Each row of a before or after table is a point. One or more steps were done to the points. Then noise was added and the rows were shuffled. The steps act on columns, c1 being the first. Write out the steps. A step turns or swaps two columns, mirrors them in a line or flattens them onto one, adds a multiple of one to another, or multiplies or shifts one. Angles are multiples of 10 degrees, from the lower column toward the higher: turns from -170 to 170, lines from 10 to 170 but not 90. Use the fewest steps. Two steps may share a column if one is a turn and the other turns, adds or multiplies; they go together, in the order done. Otherwise the lowest column goes first.
In the rows, 128 means zero.

Before (14 x 3):
[[130 175 127]
 [118 162 159]
 [127 122 132]
 [120 164  68]
 [168 141 149]
 [159 162 160]
 [127 153 126]
 [131 151  88]
 [119  96  76]
 [162 181  54]
 [119  87 124]
 [ 66 183 127]
 [184 183 168]
 [183 167  59]]
After, 14 rows:
[[163 163 189]
 [127 150 154]
 [128 122 165]
 [129 150 120]
 [122  90 154]
 [116 165 190]
 [ 68 182 153]
 [187 166  90]
 [130 174 158]
 [162 179  88]
 [123 165 101]
 [119  96 102]
 [185 183 197]
 [166 140 177]]
Steps: shift c3 by 30

Before:
[[123 120  99 147 141 171]
 [140 154 142 175 176 128]
 [114 112 133 155 170 111]
 [101  60 158  73  95  77]
 [142 136 120 136  73 136]
 [ 82  46 200  85  94 115]
 [117 170 106  71  68 176]
 [164  89 157 145 184 115]]
After (8 x 6):
[[166 200 147  88 187 149]
 [209 197 161  65 157 117]
 [115 125 117 129 166  86]
 [138  72 116 137  85 160]
 [109 167 142 185 147  53]
 [134 109 143 102 108 169]
 [152 128  87  84  93 176]
 [102 115 137 116  88 104]]
Steps: turn c1 and c3 by -100 degrees; turn c2 and c4 by 110 degrees; turn c5 and c6 by 140 degrees

Before:
[[140 117 150 109 153  90 125 191 143]
 [151  66 121 152 101 185 117 165 194]
 [128 105  94 135 133 161  51 162 211]
 [128  80  97 170  68 151  68 158 148]
 [122  86  86 131 122  83 108 165 175]
 [ 75 183 156 132 184 112 148  97  85]
 [127  69 129 120 145  99  83 164 172]
 [170  96  81 188 159 125 103 136 146]
 [163  83 119 134  95 166  87 130 164]
 [ 54 168 194 191 190  95 164 123 126]
 [ 64 137 135 155 167  73 175  79 109]
 [103 134 206 147 171  64  87 163 124]
 [ 84  78 204 125 203  98  92 144 125]
 [156 127 157 168  87 155 105  66 200]]
After, 14 rows:
[[ 60 158 137 154 165 164 168  81 113]
 [150 121 107 157 108  47 115 162 187]
 [ 60 126 131 192 191 177 168 122 105]
 [162 120  93 140 135  89 104 162 196]
 [129 161 139 149 169 175 136 160 100]
 [143 151 127 107 155 145 118 190 129]
 [145 169 110 122 147  98 120 168 160]
 [179 127 115 130  99  72  99 129 163]
 [111 162 137 123 195 104 132 150  99]
 [ 78 111 144 125 190 176 152  91  76]
 [131 174 110 134 124 126 126 163 175]
 [165 112 114 172  89 109 116  64 185]
 [177 145 126 191 156 102 103 136 155]
 [152 130 116 166  69  74 111 151 153]]
Steps: flatten c1 and c7 onto the line at 150 degrees; turn c2 and c6 by 130 degrees; multiply c2 by 0.7; flatten c3 and c9 onto the line at 110 degrees
